Each point is reached from the start by the listed moves, each made once or not at all, plus a little noise. Is the number of moves made odd or even? Then give how often each move was made.

Moves:
(1): [-2.3  6.2 -4.1]
(2): [-7.2 -1.0  0.7]
Start: [ 0.4  0.6 -0.8]
Points:
[-6.4 -0.4  0.1] => odd (0, 1)
[-2.4  6.8 -5.3] => odd (1, 0)

Moves:
(1): [-0.3 -3.0 -1.1  2.5]
(2): [ 2.7  1.8 -1.9  1.9]
(3): [7.2 0.4 4.6 4.6]
(4): [-4.5  3.0  1.1  6.7]
Start: [-1.1 -1.4 -0.2 -0.5]
Points:
[-1.5 -4.4 -1.0  1.9] => odd (1, 0, 0, 0)
[8.9 0.6 2.8 5.9] => even (0, 1, 1, 0)
[ 1.7  0.3 -2.0  1.4] => odd (0, 1, 0, 0)
[ 4.2  3.7  3.6 12.4] => odd (0, 1, 1, 1)

Moves:
(1): [ 5.4 -1.2  6.3 -3.0  2.3  3.9 -4.6]
(2): [-1.3 -0.9  0.0 -1.0  3.1 -0.4 -1.6]
(3): [ 0.7  3.9  1.9 -0.9 -0.6 -2.7  1.7]
(4): [-0.3 -0.5  0.6  2.2 -1.2 -3.5 -2.7]
(5): [ 1.2 -5.6 -1.3 -2.7  1.6 -3.9  0.7]
(6): [-3.4 -1.5  1.5 -2.7 -1.5 -0.3  0.1]
Start: [ 3.0 -0.6  1.2 -2.9 -0.8  4.8 -0.3]
Points:
[-0.8 -9.1  2.2 -7.3  1.4 -3.2 -3.9] => even (0, 1, 0, 1, 1, 1)
[ 8.3 -9.1  6.9 -7.5  5.0  0.6 -8.2] => even (1, 1, 0, 1, 1, 0)
[ 4.7 -4.0  9.7 -6.4 -1.1  4.8 -7.5] => odd (1, 0, 0, 1, 0, 1)

Moves:
(1): [-0.6 -0.3 -0.4 -3.7  0.2 -2.0 -2.6  0.4 -0.5  0.5 -2.9 -2.8]
(2): [-0.2  1.2  3.9  1.3  0.3 -1.0 -0.2 -1.6 -0.2 -0.8 -2.4  0.5]
(3): [-6.5  2.0 -2.1  0.9 -1.6 -7.8 -2.2 -0.9  0.3  0.1 -4.0 -4.6]
(4): [ 1.2 -6.0  2.9  3.2 -1.4  1.9  0.0  4.0 -1.2 -0.6 -3.6  0.2]
(5): [ 2.8  1.1 -1.0  2.0  1.6  0.6  0.7 -1.8  2.1  0.0  1.3 -3.4]
(6): [ 3.7 -0.5  3.8 -0.2 -1.6  1.5  1.4  2.3 -1.1  2.0  1.5 -0.4]
(7): [ 6.8 -1.4  2.4  0.7  2.3 -0.3  8.2  4.1 -3.7 -1.2  0.4  2.1]
(8): [ 4.2  1.4  1.8  0.4 -0.3 -1.8 -3.4 -1.2 -0.5 -1.5  3.3  1.6]
(9): [0.8 0.7 3.2 1.4 2.7 0.3 3.8 2.4 3.4 4.5 0.7 2.6]
Start: [-0.4 -2.3  2.2 -0.4 -1.2  2.0 -2.2 -4.4 -3.3 -1.3  1.0  0.4]
Points:
[ 1.0 -1.3  6.1  2.5  2.2 -5.8  7.8  1.3 -3.1  2.5 -1.7  0.4] => odd (0, 0, 1, 0, 0, 0, 1, 0, 1)
[ 5.7 -7.0 16.1  5.2 -1.7  4.2  3.5  3.2 -1.7  3.6 -3.2  3.5] => even (0, 1, 0, 1, 0, 1, 0, 0, 1)
[ 4.4  2.0  7.8  4.3 -0.3 -4.9 -1.3 -3.5  0.9  4.6  4.0 -3.5] => odd (0, 0, 1, 0, 1, 1, 0, 1, 1)
[ 1.6 -8.3  5.2  2.4 -2.6  4.0 -2.3 -0.4 -4.4 -2.0 -2.8  0.5] => odd (0, 0, 0, 1, 0, 0, 0, 0, 0)
[10.2 -5.2 18.5  7.4 -0.5 -4.7  5.4  4.7 -6.8  1.0 -3.3  2.1] => odd (0, 1, 1, 1, 0, 1, 1, 1, 1)
[ 7.1 -7.3  7.7  2.8 -2.4 -3.8  3.4  3.8 -7.6 -0.7 -7.4 -8.3] => even (1, 0, 1, 1, 1, 1, 1, 0, 0)
[13.4 -3.6  7.7  2.3  0.8  3.8  8.3  0.4 -5.9 -0.7  3.7 -1.1] => odd (0, 0, 0, 0, 1, 1, 1, 0, 0)

Moves:
(1): [-1.7 -1.4  1.7 -2.3 -3.2  1.1  2.1  1.6 -0.5  3.8  3.5  0.5 -1.8]
(2): [ 0.1  1.6  0.7  0.4 -0.5  1.2  7.6 -4.2 -2.6 -1.0 -0.4 -0.7 -1.9]
(3): [ 0.1  2.2 -1.8 -0.6 -1.2 -0.3  5.1  0.4 -3.1 -0.3  1.1  0.7 -1.4]
(4): [ 4.9  3.8 -3.5 -3.7 -1.8  4.6  6.2  1.2  0.2  1.6  0.2 -4.2  1.7]
(5): [ 2.1 -3.7  0.2 -3.9 -2.8 -3.4  3.8 -1.7  0.1 -2.6 -0.4  2.8 -5.0]
(6): [-2.5 -3.2 -3.7 -2.4 -2.3  0.7  4.1  0.9 -2.2  2.5 -0.8 -0.3  1.7]
(7): [-0.4  0.2 -1.0  1.1  0.0  1.3  0.1 -2.3 -3.7 -2.5  0.7 -1.3  0.1]
(8): [-0.2 -3.6  1.7  2.2 -3.0 -3.2 -4.5 -1.6  4.2  5.3  3.0  2.2  2.3]
(9): [-0.2  0.3  0.9 -1.9  0.0 -1.9 -2.1 -0.6  1.9  0.1  3.1  0.8  1.1]
(10): [ 1.5 -2.4  0.4 -0.4  4.5  0.2 -2.1 -2.3 -2.1 -0.6 -2.7  2.4  0.6]
(11): [-1.5  2.4 -1.5  1.3  3.1 -2.9 -0.6 -3.3 -2.1 -1.0 -2.9 -1.6 -2.3]
(12): [-4.7 -0.3 -1.8  1.8  1.3 -1.4 -3.8 -5.3  2.0 -1.2 -0.5  1.1 -5.5]
Start: [-0.8  3.4 -0.4  3.0 -4.0  0.0 -3.0 -3.9 -1.3 -0.9 -0.6  0.7  1.3]
Points:
[  0.9   1.9  -6.9   1.2  -4.0   1.8   7.6 -15.4  -9.3   3.3  -3.3  -2.9
   3.5] => odd (0, 1, 0, 1, 0, 1, 1, 1, 0, 1, 1, 0)
[  3.5   7.8  -3.4   0.4 -10.6   1.6   9.4 -10.8  -4.0   2.2   7.0  -1.6
   3.1] => even (0, 1, 1, 1, 0, 0, 1, 1, 1, 0, 0, 0)
[  1.8  -0.7  -5.5 -10.3  -6.7  -1.8   8.1  -8.4  -6.0   3.2  -0.4   1.3
  -2.4] => odd (1, 0, 0, 1, 1, 1, 0, 0, 1, 1, 1, 0)
[ 0.4 -3.9  2.2 -0.9 -9.9 -8.4 -6.0 -7.8  5.3  1.9  5.3  6.9 -0.3] => odd (0, 0, 0, 0, 1, 0, 0, 1, 1, 0, 0, 0)
[ -6.3  -0.2  -1.2   8.3  -5.7  -3.3 -11.0 -12.4   1.3   0.6   2.7   2.9
  -2.0] => odd (0, 0, 0, 0, 0, 0, 1, 1, 0, 0, 0, 1)
[ -3.1  -6.0  -3.2  -3.2 -17.1  -3.7   7.7  -6.7  -6.6   5.5   6.2   5.6
  -2.9] => even (1, 0, 1, 0, 1, 1, 1, 1, 0, 0, 0, 0)

Moves:
(1): [ 3.9  2.4 -2.8 -1.9 -4.8  6.8  1.1 -1.4 -1.5  2.1 10.0  3.5 -0.9  1.6
  4.5 -6.0  3.1]
(2): [ 7.3  4.2  1.9 -1.3 -3.2 -2.9 -3.0 -3.1 -0.4  4.7  3.7 -0.3 -2.4  3.1
  0.0 -0.3 -2.2]
(3): [-1.7  4.8  2.5  2.3 -2.3  2.0 -0.9  1.1 -3.9 -3.6 -1.3  3.6 -3.1 -4.4
 -1.3  1.9 -0.6]
(4): [ 0.0  1.7 -1.1 -3.0  2.3  1.7 -1.6  1.4  0.7 -0.8  3.0 -0.2  7.1 -1.8
 -0.6  2.3  2.0]
(5): [-3.5  1.4  1.7 -4.0 -3.9 -5.4  3.1  7.5  5.6 -0.1  6.0  6.7  0.6  1.1
  0.6 -1.1 -3.5]
(6): [ 1.0  1.5 -0.2 -0.4 -2.0 -0.3 -0.9 -2.9  0.7  3.2 -1.0 -0.7  2.9 -2.2
  0.8 -4.4 -1.2]
(7): [-1.8 -1.8  2.2  1.9 -0.9  2.2 -2.7 -3.7 -5.3  2.9  0.8  0.3  3.8 -0.3
  0.8  2.3  2.6]
(8): [-1.9 -3.1 -1.2 -1.1 -2.5 -1.4  3.0  0.8  0.3  1.4 -1.9  0.5  0.0  0.9
 -2.7  3.6  2.7]
(9): [-2.1  0.8  2.7  1.1 -3.9  3.7 -5.7  2.3  2.9 -2.4 -1.5 -9.7  2.1  0.6
  6.7  3.8 -1.4]
(10): [ 2.5  2.3 -0.1  4.0 -1.7 -0.9  4.3  0.5  5.1 -1.6  2.8 -0.7  1.1  2.0
 -0.1 -4.3  0.7]
(11): [-2.0 -0.9  3.1 -5.8 -3.2  0.9  3.6  0.0 -0.4  0.0  4.7  6.2  0.8  4.7
 -4.3 -0.8 -2.8]
(12): [ 1.9  1.6  0.2  3.1 -3.5  2.2  0.5  1.8  1.3  5.6  0.7 -2.8  2.7 -1.8
  3.1  2.2 -2.1]
(13): [ 2.3  1.4 -1.3  0.2  3.1 -3.0 -1.2 -1.1  3.4 -3.4  0.2  3.2 -1.3  2.3
  0.0  1.7  0.4]
(14): [ 3.9  0.3  1.4  4.5 -2.5  0.5 -3.1 -7.3 -1.1  0.2  0.6 -2.6  1.4 -2.1
 -1.5 -2.4 -8.5]
Start: [ 0.1  1.0  1.9  1.7 -0.5 -2.4  2.1 -0.2 -2.4 -0.1  0.6  2.6 -5.1 -1.2
  0.8 -0.4 -3.6]
Points:
[-0.3  9.8  4.8 -5.0 -2.8 -1.3  0.9 -1.7 -2.0 -4.8  6.4 14.7  1.3 -2.6
 -4.6  0.3 -5.6] => odd (0, 0, 1, 1, 0, 1, 0, 0, 0, 0, 1, 0, 1, 0)
[  4.4   9.7   9.5   1.9 -15.7   1.4   5.2  -1.3  -5.2   8.5  13.2   9.2
   4.8   1.4  -4.4   6.4  -3.1] => even (0, 1, 1, 1, 0, 0, 1, 1, 0, 1, 1, 1, 0, 0)
[  3.7   9.8   8.6   4.6  -9.4   3.8  -4.4 -11.0  -7.1   3.9   8.5   9.6
   9.1  -6.8  -2.3   2.3 -13.6] => even (0, 0, 1, 1, 0, 1, 1, 0, 0, 0, 1, 1, 1, 1)
[ -2.3   9.0   4.7   4.5 -10.7   2.3   0.1   3.1   3.4  -3.9   1.0  -4.6
   5.0  -6.1   3.3   2.6  -1.3] => even (0, 0, 1, 1, 0, 1, 0, 1, 1, 1, 0, 0, 0, 0)
